Each point is reached from the start by the listed moves, each made 0, 1 or 2 times, or once backwards (-1), plus a little noise. Say if it took an odd or an even number of moves. Then give how often each move was made.
In the rows, 128 means zero.

Moves:
(1): [170 117]
(2): [129 146]
Start: [127 133]
Points:
[170 157] -> odd (1, 2)
[212 127] -> odd (2, 1)
[ 84 125] -> even (-1, -1)

Moves:
(1): [116 105 125 130 121 142 143 139 134]
(2): [110 167 125 132 129 115 130 152 128]
(3): [138 125 139 112 106 131 128 129 112]
(4): [109 161 119 160 149 128 144 116 116]
(5): [134 103 151 119 122 134 126 128 116]
(6): [127 134 123 113 144 161 127 124 126]
(7): [112 132 144 123 142 115 145 121 138]
(8): [101 140 129 138 119 145 126 130 147]
Start: [140 127 164 136 120 121 143 137 139]
Points:
[ 54 139 172 239 115 158 167 140 142] -> even (1, 0, -1, 2, 2, -1, -1, 2)
[ 81 215 189 172 103 137 175 142  90] -> odd (0, 1, 2, 2, 1, 0, 0, 1)
[ 45 167 217 187 201 168 181  65 156] -> even (-1, -1, -1, 2, 2, 1, 2, 2)
[113 201 154 156 167 206 154  74 108] -> even (-1, -1, 1, 2, 0, 2, 0, 1)
[ 25 124 180 222 139 191 196 139 158] -> odd (2, 0, -1, 2, 2, 0, 0, 2)

Moves:
(1): [131 134 132 135 128 135 122 134 137 122 135 121 141 134 120 135 140 129
 143]
(2): [133 131 124 131 115 129 119 121 133 125 125 133 126 129 133 124 134 133
 125]
(3): [138 143 137 125 146 130 122 133 127 124 113 129 127 122 124 121 115 119
 122]
(4): [134 124 139 123 138 115 130 116 142 111 133 136 139 129 131 138 129 144
 122]
(5): [124 123 122 126 118 137 127 139 130 125 129 135 113 119 139 114 148 137
 129]
(6): [130 130 141 117 132 133 140 119 131 127 119 138 142 139 125 139 124 135
 129]
(7): [112 140 125 120 129 126 126 125 150 129 117 132 125 129 124 134 142 132
 136]
(8): [127 133 129 125 115 130 127 137 133 124 131 127 113 123 120 121 124 133
 133]
(9): [119 117 120 120 146 139 113 114 132 122 126 123 142 107 120 136 127 148
 140]
(10): [119 122 140 125 135 137 112 127 125 129 134 127 123 128 119 124 130 127
 120]
(11): [130 122 132 115 132 120 131 130 130 130 119 128 139 132 120 127 123 127
 122]
(12): [135 117 127 129 133 122 137 112 142 126 126 134 135 138 133 130 123 124
 131]
(13): [128 132 131 135 125 133 130 141 125 123 113 123 109 132 135 118 130 141
 108]
(14): [127 137 131 129 127 120 127 133 121 125 126 127 127 137 131 118 124 136
 132]
(15): [135 137 132 115 117 128 115 135 127 141 132 112 127 140 138 135 125 116
 142]
(16): [140 124 136 130 134 114 131 136 131 131 114 138 123 145 133 141 128 137
 128]
(17): [128 132 139 126 133 124 129 123 127 122 122 120 126 124 121 133 134 129
 131]
(18): [134 130 122 130 136 133 131 123 126 125 134 128 118 138 123 122 129 133
 123]
Start: [126 129 115 116 104 127 128 131 129 138 136 127 126 115 114 133 120 122
 136]
Points:
[156 147 143 106  85  72  84  96 223 101 117  83 173 148 135 221 168 175
 202] -> even (2, 2, -1, 2, -1, -1, 1, 0, 1, -1, 0, 1, 1, 0, 2, 1, 2, -1)
[100 117 186  72 115 118 121 111 179 116 171 135 149 149 114 177 208 140
 164] -> odd (1, -1, -1, 2, 2, 1, 1, -1, -1, 2, 0, 0, -1, 0, 1, 0, 2, 0)
[103 105 154  66 161 149 113  91 197 116  69 145  93 191 111 162 169 249
 141] -> odd (0, 0, -1, 0, 1, 2, 2, 0, 2, 2, 0, 2, 2, 1, 1, 2, 1, 2)
[135 178 144  70  81 103 171 152 175 140  38 148  43 182 125 143 140 179
 164] -> odd (-1, 0, 0, -1, 1, 2, 2, 2, 0, -1, 0, 1, 1, 1, 1, 2, 2, 1)
[131 144  54 100  95 158  97 154 173 108  54 144  31  68 137  28 119 193
 117] -> odd (-1, 2, 2, -1, 2, -1, 1, 2, 2, -1, 1, 2, 2, 1, 0, 0, -1, 1)
[180 176 156 118 142 142 148 130 183  74 140 145 132 164  96 110 107 140
 107] -> odd (2, 0, 2, 2, 0, 1, 0, 1, -1, 0, 0, 1, 1, 0, 0, -1, -1, 2)
[128 180 117  47 155 101  94  99 174 152 115 102 189 130  96 195 112 117
 188] -> even (0, 0, 1, 1, -1, 0, 2, -1, 1, -1, 1, -1, -1, 0, 2, 0, 0, 1)

Moves:
(1): [135 128 127 131 123 113 128 126 128 131 122 118 130 128 129 129 135 112
 125 123 133 126 134 137]
(2): [132 129 121 123 113 119 123 126 128 120 123 129 133 125 123 130 126 127
 123 121 128 128 119 135]
(3): [137 135 123 131 132 121 111 130 132 132 128 128 127 123 122 108 127 128
 142 124 118 128 133 117]
(4): [141 123 137 132 129 128 133 130 136 123 138 128 119 126 131 131 131 115
 130 122 128 127 118 135]
(5): [143 123 117 130 118 126 132 139 125 125 128 120 127 141 126 117 132 139
 133 130 124 123 135 125]
(6): [133 120 127 129 120 124 122 123 127 136 125 139 135 134 139 125 118 131
 124 119 140 124 131 126]
(7): [125 134 118 123 133 140 128 137 126 127 132 121 138 135 125 136 131 124
 145 115 139 144 138 133]
(8): [134 128 121 118 127 123 132 126 128 124 126 123 122 130 124 122 127 135
 139 117 121 134 128 111]
(9): [145 130 142 119 127 136 135 132 137 114 110 121 126 137 130 143 128 129
 123 127 133 116 120 122]
(10): [123 126 129 136 121 129 129 124 140 130 121 132 131 140 136 118 137 129
 128 129 122 127 131 110]
(11): [135 135 130 133 133 125 129 125 129 118 141 117 133 133 129 129 130 134
 124 128 130 121 121 122]
(12): [136 133 110 117 131 122 129 125 119 134 128 136 123 129 118 109 133 127
 134 124 124 124 116 122]
(13): [113 116 124 137 130 136 127 129 133 115 120 129 129 125 122 124 116 132
 124 119 128 115 129 116]
(14): [139 124 120 125 134 126 128 127 124 133 125 134 120 132 136 129 141 139
 128 121 138 137 130 129]
(15): [116 137 134 141 127 136 127 127 123 132 124 123 133 126 132 121 129 133
 125 125 116 123 137 135]
(16): [131 122 117 143 124 132 118 124 131 138 126 130 125 134 121 139 125 115
 135 130 123 117 130 134]
(17): [126 132 123 129 127 130 119 127 125 123 128 126 120 134 129 128 128 130
 132 140 130 123 132 128]
(18): [129 134 119 120 120 122 130 128 132 134 130 120 136 114 147 130 134 126
 125 133 129 123 130 134]
(19): [140 134 124 107 131 121 130 109 146 128 123 126 130 119 121 118 134 139
 145 140 140 124 136 122]
(20): [132 128 128 131 137 128 135 126 125 122 125 139 134 128 130 129 122 127
 131 131 120 127 140 125]
(21): [126 122 132 123 136 123 126 123 135 122 133 106 148 137 140 128 129 129
 124 134 127 119 119 131]
(22): [126 121 118 129 123 135 113 118 125 128 132 114 130 129 122 122 130 130
 121 132 127 129 120 124]
(23): [120 132 122 128 131 127 125 121 129 136 134 127 128 132 136 124 120 132
 109 133 125 126 126 139]
(24): [130 123 139 112 139 134 123 131 124 123 143 128 120 132 124 128 147 137
 121 120 130 114 146 123]
Start: [133 123 135 125 123 128 135 123 132 136 134 134 128 125 131 128 124 139
 133 123 127 133 143 124]
Points:
[ 76 157  94 155 146 141  73  31 141 199 127 124 143  93 149 126  95 158
 125 249 104 122 171 212] -> even (-1, 0, 0, -1, -1, -1, -1, -1, -1, -1, -1, -1, -1, 1, 2, 2, 2, 0, 2, 1, 1, 1, 2, -1)
[103  86 109 136 200 114 136  75  96 136 211  82 130 138 165  89 137 160
  29  75 111  76  83 139] -> even (1, -1, -1, 1, -1, 0, -1, 1, -1, -1, 2, 2, 2, 2, 1, 0, -1, 0, -1, 0, 2, 1, 2, 1)
[113 104  54 169 113 174 129 137 114 124  96  81 123 232 111 114 132 141
 149  48 107  91 141 102] -> even (1, 0, -1, 0, 1, 0, 2, 2, 1, 1, 0, 2, 2, 1, 2, 2, 1, -1, -1, -1, 1, 0, 1, 0)
[ 97 133  31 126  95 176  77  59 181 127 137  74 203 141 160  64 104 162
 142 162 124  50 170 136] -> even (-1, 1, 0, 1, 1, 1, 2, -1, 0, 1, 0, 1, 2, -1, 2, 1, 2, 2, 2, 1, 1, 2, 2, 0)

Moves:
(1): [125 119 123 134 135 126 120 140 137 121 144 131 133 133 149 135 132 129
 128 132 134 135 139 118 144]
(2): [131 128 122 122 132 145 123 126 132 121 131 121 131 127 127 138 136 135
 117 140 136 123 131 127 136]
(3): [134 117 133 131 118 117 125 125 125 134 126 129 131 126 119 126 138 125
 128 130 126 136 119 138 126]
(4): [144 121 136 123 125 116 153 128 123 125 123 128 120 111 124 134 118 129
 144 144 126 139 127 138 113]
(5): [129 127 110 121 127 134 129 126 125 137 139 133 139 135 140 115 119 112
 134 129 130 134 113 126 127]
(6): [136 117 132 126 126 134 135 120 123 132 125 142 122 124 151 127 123 125
 128 123 133 121 139 132 130]
(7): [130 135 130 133 123 119 120 136 108 124 122 139 119 147 123 131 145 136
 137 140 133 123 114 121 120]
(8): [121 126 137 119 126 130 129 139 144 106 126 131 125 147 124 134 138 129
 135 130 142 123 141 132 143]
(9): [133 136 128 138 129 132 135 127 125 128 119 123 130 127 126 130 127 129
 130 131 128 134 125 127 131]
(10): [136 133 145 121 118 128 133 128 121 131 137 140 123 124 121 129 120 129
 135 110 134 127 124 126 125]
(11): [132 128 127 128 135 130 125 116 141 126 125 124 130 126 131 131 124 134
 120 123 122 131 132 140 124]
(12): [123 122 129 132 126 127 112 130 126 112 126 135 120 122 136 117 123 128
 133 127 127 125 115 127 131]
(13): [131 126 131 135 133 133 120 135 110 131 127 117 133 153 126 135 114 123
 114 137 123 112 119 134 135]
(14): [125 136 138 141 131 141 139 124 133 129 130 133 135 125 128 119 130 125
 134 129 137 118 134 120 122]
(15): [135 120 124 116 115 141 133 126 127 124 135 135 123 127 134 113 117 134
 124 125 132 122 133 131 133]
(16): [130 123 122 141 128 137 131 122 119 111 117 136 126 128 118 134 112 144
 127 137 141 121 126 124 124]
(17): [122 133 139 134 123 127 118 119 133 125 128 139 141 130 134 131 114 125
 118 135 130 120 122 119 132]
(18): [122 125 127 127 121 145 120 123 123 132 131 124 127 130 134 137 114 117
 120 148 126 152 126 118 144]
(19): [121 126 122 135 117 129 114 129 132 131 136 123 118 127 135 135 134 131
 127 125 152 141 130 139 123]
(20): [121 119 134 126 124 120 132 120 113 127 126 117 127 140 130 125 126 128
 121 107 139 135 147 130 120]
(21): [113 124 131 121 131 120 130 136 131 132 123 139 138 130 136 104 123 129
 111 134 118 127 129 141 131]
(22): [127 129 134 134 125 134 128 128 120 115 125 129 132 123 132 133 115 121
 131 125 116 122 129 135 127]
(23): [135 121 121 121 134 122 112 142 127 137 119 113 130 129 135 120 131 132
 143 114 120 137 124 132 109]
(24): [135 126 121 128 131 131 125 130 133 123 116 127 121 132 116 126 112 121
 111 131 122 122 119 125 117]
Start: [124 131 135 140 136 115 142 132 118 119 129 140 125 132 129 133 126 133
 122 117 124 133 131 132 130]
Points:
[117  98 239 156 122 143 174 121  90  14 139 206 164 143 203 113  38 145
  77 159 150  43 155 196 181] -> even (1, 2, 0, 2, 0, 1, 0, 1, 1, 1, 1, 2, 2, 1, 1, 0, 2, -1, 0, 1, 2, 2, -1, -1)
[ 99 138 157 237 148  94 169 102  52 131  82 129 159 152  63  81 132 172
  80 138 160 115  89 199  92] -> odd (-1, 0, 2, 0, 0, -1, 0, -1, 2, 0, 1, 1, 2, 2, -1, 2, -1, -1, 1, 1, 2, -1, -1, -1)
[112 145  90 163 103 149 118 194 109  82 137 194 149 220 140  74  50 122
  75 126 147  91  76 171 131] -> even (1, -1, 0, -1, 2, -1, 1, 1, 2, 1, 0, -1, 1, 0, 2, 1, 0, -1, 2, -1, 2, 2, 0, 2)
[ 46  92  84  94  97 164   7 153 193 129 163 131 148 134 239  64 124 100
  92 133 173 214 118 115 188] -> even (0, 1, 0, -1, 1, 0, -1, 1, 0, -1, -1, 2, -1, 0, 1, -1, 2, 2, 2, 0, 1, -1, 2, 0)

Moves:
(1): [133 131 130 122 125 131 143 122 129 122 126 128 123 125 131 126 123 116
 124 125 129 125 127 135 116]
(2): [134 131 132 137 125 131 126 121 133 124 133 127 120 133 120 116 110 135
 123 144 126 124 133 130 131]
(3): [129 128 126 139 126 131 138 120 135 124 141 134 129 127 125 127 121 119
 129 118 130 123 126 144 121]
(4): [143 127 131 144 128 134 132 124 133 142 134 129 141 123 135 116 132 109
 132 132 128 121 133 136 129]
(5): [128 129 126 126 129 130 130 125 134 130 127 129 127 121 130 118 121 117
 130 124 129 124 126 126 131]
(6): [135 126 133 132 119 127 127 125 124 131 134 123 133 128 127 120 130 133
 137 123 122 123 121 131 130]
(7): [114 126 136 124 125 129 122 138 122 133 128 130 115 126 127 133 129 129
 129 123 126 129 126 138 119]
(8): [136 134 125 115 132 126 134 120 124 141 143 129 136 146 114 121 122 127
 120 132 124 125 137 124 133]
(9): [111 126 134 123 128 147 117 136 143 123 128 125 141 109 140 146 121 132
 117 139 135 107 119 117 131]
(10): [134 120 127 137 120 124 130 123 135 128 128 126 143 118 127 133 128 134
 116 119 121 132 128 126 126]
(11): [136 129 127 107 123 133 130 129 120 123 129 143 120 123 128 132 129 136
 127 116 142 132 138 134 123]
(12): [118 122 126 124 126 122 117 124 141 133 128 124 137 135 138 131 127 123
 149 127 140 128 138 126 135]
(13): [125 122 130 130 140 127 114 129 136 130 124 117 129 149 131 126 123 139
 122 138 131 129 135 138 132]
(14): [124 138 116 135 124 127 126 120 127 136 133 126 128 131 129 120 127 124
 126 133 127 130 132 130 127]
(15): [139 127 113 138 129 115 132 129 113 140 129 135 130 125 142 141 127 121
 133 120 116 115 120 131 129]
(16): [117 132 136 121 130 116 127 129 128 129 130 133 139 131 122 125 132 130
 126 129 120 135 121 126 125]
(17): [117 126 136 126 130 122 125 128 118 122 136 114 132 119 124 123 125 121
 123 130 127 124 123 132 126]
(18): [136 141 128 125 128 134 121 123 132 137 120 128 130 121 122 128 123 130
 124 127 133 119 131 129 134]
(19): [128 134 122 121 135 130 143 142 128 133 131 123 143 126 129 137 138 130
 126 133 128 138 141 125 127]
(20): [129 132 129 107 138 133 118 120 141 126 119 128 125 120 121 124 130 126
 125 125 134 122 143 125 118]
(21): [128 128 130 130 115 124 140 126 132 123 127 124 135 114 131 127 141 135
 127 129 127 118 130 125 129]
(22): [133 128 123 120 124 140 136 122 120 128 136 125 144 117 114 118 121 126
 123 129 116 121 147 133 140]
(23): [120 123 127 127 130 128 138 117 134 125 126 126 126 127 134 137 124 139
 127 134 133 133 125 128 129]
(24): [139 118 119 132 113 121 112 128 132 119 139 120 120 124 117 130 137 133
 130 134 130 149 115 128 136]
Start: [129 122 135 123 129 123 115 117 120 127 127 129 122 133 127 141 142 123
 130 138 135 125 132 133 116]
Points:
[155 144 100 181  69 166 201 105 118 135 187  80 198  32  76 115 151  85
  58 151  90 137 169 164 123] -> odd (1, 0, 1, 1, 0, -1, 1, 0, 0, 2, -1, -1, -1, 2, -1, -1, 1, 1, 2, -1, 1, 2, 0, 1)
[155 180 165  58 170 165 160  28 117 145 173 160 164 134  30  57  57  55
  48 138  96  54 205 193  74] -> even (2, 1, 2, 1, -1, -1, 0, 2, 0, 0, 0, -1, 0, 0, 0, 2, 1, 1, -1, 2, -1, 2, 0, -1)
[ 79  79 196 116 114 156   7  96 246 138 105 118 204  75 139 152 119 172
 125 137 147  49 168 158 125] -> even (-1, 1, 1, 1, 0, 1, 2, -1, 2, 2, 0, 2, 2, -1, 0, 2, -1, 1, -1, 2, 1, 1, 0, 0)
[ 88 128 179 155 138  77 120 165 109 163 146  64 157 130 146 152 162 136
 138 144 113  81  89 185 119] -> odd (0, 0, 1, 0, 1, 2, 2, 0, 0, -1, -1, 0, 2, -1, 1, 1, 2, 2, 2, -1, 2, -1, 0, 0)

Moves:
(1): [129 128 116 139 142 126 113 118 116 132 134 128 124 136 118 145 129 125
 116 135 117 123 127 135 138 108]
(2): [127 127 115 121 124 137 127 120 124 131 136 127 106 138 120 130 134 127
 127 115 141 114 129 141 131 137]
(3): [127 126 120 131 134 129 128 125 136 122 132 117 135 128 122 123 126 126
 128 122 138 138 127 134 126 123]
(4): [125 129 129 119 119 126 120 134 139 122 127 132 126 122 123 122 128 127
 139 120 128 121 126 131 119 118]
(5): [120 119 120 133 129 137 126 123 122 134 138 137 111 128 130 128 127 130
 133 120 122 123 136 116 117 118]
(6): [138 119 135 127 129 131 142 127 127 131 118 130 125 130 127 130 126 122
 145 138 127 130 126 136 139 124]
(7): [129 127 125 129 125 141 127 129 123 127 125 132 124 128 132 126 129 128
 135 129 119 122 130 132 139 131]
(8): [129 128 130 112 132 131 137 134 134 108 112 133 131 136 122 125 134 127
 124 135 129 130 124 127 117 131]
(9): [134 135 133 130 124 129 127 133 134 140 128 130 138 134 141 129 119 144
 122 126 118 137 125 125 127 129]
(10): [123 150 138 113 126 126 133 126 117 114 122 143 128 117 133 133 131 135
 126 124 139 122 123 118 126 121]
(11): [137 122 133 132 128 126 126 120 140 134 123 140 131 129 139 129 129 123
 131 141 123 133 129 127 145 125]
(12): [129 117 124 128 126 135 123 127 128 144 124 119 132 130 125 125 135 129
 132 142 127 138 115 134 143 122]
(13): [129 115 135 125 127 130 131 118 139 136 136 124 135 124 133 139 120 134
 123 137 117 135 148 122 134 133]
(14): [132 125 123 126 128 128 126 129 125 135 117 131 126 129 127 129 124 127
 131 131 123 123 123 126 141 126]
(15): [128 118 123 121 131 117 123 130 135 121 128 123 120 123 138 131 121 127
 124 128 124 124 118 132 131 116]
(16): [127 132 121 137 133 115 127 124 130 129 124 117 137 131 130 135 125 138
 130 125 127 138 126 130 125 125]
(17): [125 127 125 126 122 124 136 141 130 126 124 126 126 130 121 133 122 132
 122 139 133 136 129 133 132 139]
(18): [135 132 122 127 121 119 129 120 132 129 140 133 139 130 123 121 126 136
 127 133 136 128 125 129 136 138]
(19): [130 119 119 130 121 141 131 132 124 122 122 132 130 124 124 128 130 123
 124 128 129 125 125 135 123 129]
(20): [151 122 131 121 132 130 119 130 134 128 139 131 127 125 143 139 127 126
 127 130 124 137 137 116 133 136]
(21): [134 139 128 125 127 124 124 123 116 128 124 117 132 129 131 125 131 127
 118 125 134 126 135 122 122 117]
(22): [130 133 127 127 119 137 129 113 135 132 134 134 135 132 133 133 117 134
 125 138 121 137 125 124 122 139]
(23): [122 138 122 120 135 116 138 126 122 127 120 133 132 129 133 134 130 120
 133 131 135 122 127 132 126 112]
(24): [115 128 137 129 136 105 120 131 126 122 136 126 132 137 136 132 127 126
 120 114 124 138 129 130 134 119]
Start: [122 134 117 127 134 103 133 125 130 133 119 132 143 127 135 123 124 118
 135 130 119 133 131 136 148 135]
Points:
[206  85 145  84 138  83 136  98 194 153 104 185 249 158 218 164  86 138
 115 203  46 222 133 104 217 132] -> odd (0, -1, 0, 0, 0, 1, 0, 2, 2, 0, 1, 1, 2, 2, 0, 0, -1, 2, 2, 2, 0, 1, 1, 2)
[158  99 146 129 113 121 135 174 134  92  82 112 170 125 143  97 144 110
 194 101  84 155 152 147 117 136] -> even (-1, -1, -1, 2, 0, 2, 2, 1, 0, -1, -1, 0, 0, -1, -1, 2, -1, 0, 2, 1, 1, -1, -1, 1)
[116 113 119 122  90 105  94 156 122 120 147 170 149  99 182 109 102 130
 110 117 102 163  96 106 173 152] -> odd (-1, -1, 0, 0, 1, -1, 1, -1, 0, 1, 0, 1, -1, 1, 1, -1, 1, 1, 2, 1, 0, 1, -1, 2)
[119 189  45 103 105 100 182 112 144 128  52 179 184 201 135 147 110 161
  95 171 135 139  56 194 146 192] -> odd (0, 2, -1, -1, -1, -1, 0, 2, 2, 0, 1, 0, -1, 1, 0, 2, 1, 1, 2, -1, -1, 2, 2, 0)
[105  88  95 110 150 157 164 108 164 128 120 144 147 159 119 109 106 109
 179 175  89 177 118 131 122 122] -> even (0, -1, 2, 0, 2, 1, 1, 2, 0, -1, -1, 1, 0, 0, 0, -1, 0, 0, -1, 0, -1, 2, 1, 0)
[152 126  84 163 164  21  51 112 109 179 161 100 144 146 172 192  80 160
  43 140  71 153 116 119 210 102] -> odd (2, 0, -1, -1, 0, -1, -1, -1, 1, 0, 0, 0, 0, 2, 2, 1, 1, 1, 0, 1, 1, 0, -1, 1)
[108 184  55 162 176  15  98  49 128 164 175  93 199 187 157 196  69 159
  62 134  92 181 178 124 123  76] -> odd (2, 0, 1, 0, 1, -1, 0, 0, 1, -1, 0, -1, 1, 0, 0, 2, 1, 1, -1, 0, 2, 2, 2, 1)
